Rows are points. Two turns around zero, p and q, are shown by what they do to some points. Where does a point land after both, in the order given? Backwards means that the second turn is done in reverse. Each puzzle has new turns, and all numbers are rounded.

Turn p:
[27 -5] -> [ 15 -23]
[-48  -8] -> [-40  28]
[23  0] -> [ 16 -16]
[-3 12] -> [ 6 11]
Turn q:
[-27 -32] -> [  0 -42]
[30 29] -> [ 4 42]
[  0 -12] -> [ 8 -9]
[-3 15] -> [-12   9]
Where do these land?
p, then q: [-6  3] -> [-6  3]
p, then q backwards: [-1 19] -> [19  2]
q, then p backwards: [ 36 -35] -> [38 33]
p, then q: [ 9 -7] -> [ 8 -8]
p, then q: [-37  20] -> [-35  23]

Turn p:
[ 5 -6 14] -> [14  5  7]
[-6 29 26] -> [-9 33 20]
[ 11  17 -13] -> [-11  11 -19]
[ -9 -24 -10] -> [  5 -27   2]
[  0 -17 -16] -> [  3 -21  -9]
Turn q:
[ 6  6 -4] -> [ 9 -3  1]
[ 4 14 48] -> [-18  -7  46]
[-14  -6 -17] -> [  1  14 -18]
[  3 -16 -13] -> [ -2  -6 -20]
[  1   1 -14] -> [ 10   2 -10]
Where do these land?
p, then q: [  7   2 -12] -> [  6   5 -12]
p, then q: [  2 -17  -8] -> [ -5 -13 -13]
p, then q: [-11  -8 -17] -> [-15   2 -15]
p, then q backwards: [ 2 24 37] -> [-31  30   8]

Turn p:
[ 27 -12  38 -28] -> [ 15 -10  46 -26]
[ 41 -12 -39  40] -> [ 54  -4 -28  35]
[-26  35   2 -13] -> [-42  10   8  12]
[-37   4   7  13] -> [-31 -10 -22  -8]
[ -7 -43  -3 -16] -> [ 17  15 -10 -40]
[-20 -18 -10  -8] -> [ -5  15 -16 -19]
[23 47  5 11] -> [ -7 -15  23  46]
Turn q:
[ 32  24 -28  -9] -> [ -2  41 -14  24]
[-27 -10  -7 -28] -> [ 33  -9 -13 -18]
[-34  -3  -4  36] -> [ -7 -46  -8  16]
[ 28 -36  40  28] -> [-26  -9  60  -7]
[  1  26  -1 -26] -> [  1  22 -26 -14]
Where do these land?
p, then q backwards: [ 10 -33   3   9] -> [-24  -9  -1 -25]
p, then q: [ 28  25 -13  41] -> [-15 -17  34  41]
p, then q backwards: [-48  36 -30 -32] -> [53 49 11 12]
p, then q backwards: [  7  -1   4 -22] -> [ 16 -13   9  -8]
q, then p: [  3 -27  36   4] -> [-11  -7  25 -36]

Turn p:
[ 22 -25 -12  15] -> [ -7 -37   6  -7]
[-36  -6 -16  -9] -> [-22  12 -17  27]
[ 24  38 -21   9] -> [ 43  -9 -23  -7]
[-14  17  -9 -10] -> [  5  16 -18   9]
[-40  -4  26  16] -> [-9 23 29 33]
[ 18 -19  33 -14] -> [-15   5  27 -32]
[27 -2 -1 -8] -> [  4 -11  -3 -25]
Turn q:
[ 19   8 -11  -6] -> [ 18 -11  11   2]
[ 17  -9 -48 -24] -> [ 54   9   8 -15]
[  4   0  26 -17] -> [-10 -23 -16  -8]
[-28   9  -5  -5] -> [-13  15   7 -22]
[-12 -24  17  40] -> [-25  23 -17  34]
[ 20  12 -23  17] -> [18  2 26 18]
[-18   3  44  -3] -> [-41 -15 -19  -7]
Where do these land?
p, then q backwards: [-25  30   7 -13] -> [-12 -29 -22  18]
q, then p backwards: [  3 -42  -5  27] -> [-38  29 -16  -5]
q, then p backwards: [  7 -13  41   6] -> [-12 -19 -37  -4]
q, then p: [-15   0  -2  13] -> [10 14 -1 10]
p, then q: [  5  -4 -16 -34] -> [ 15  17  11 -29]
q, then p: [ 26  29 -25   2] -> [  0  -2  38 -26]
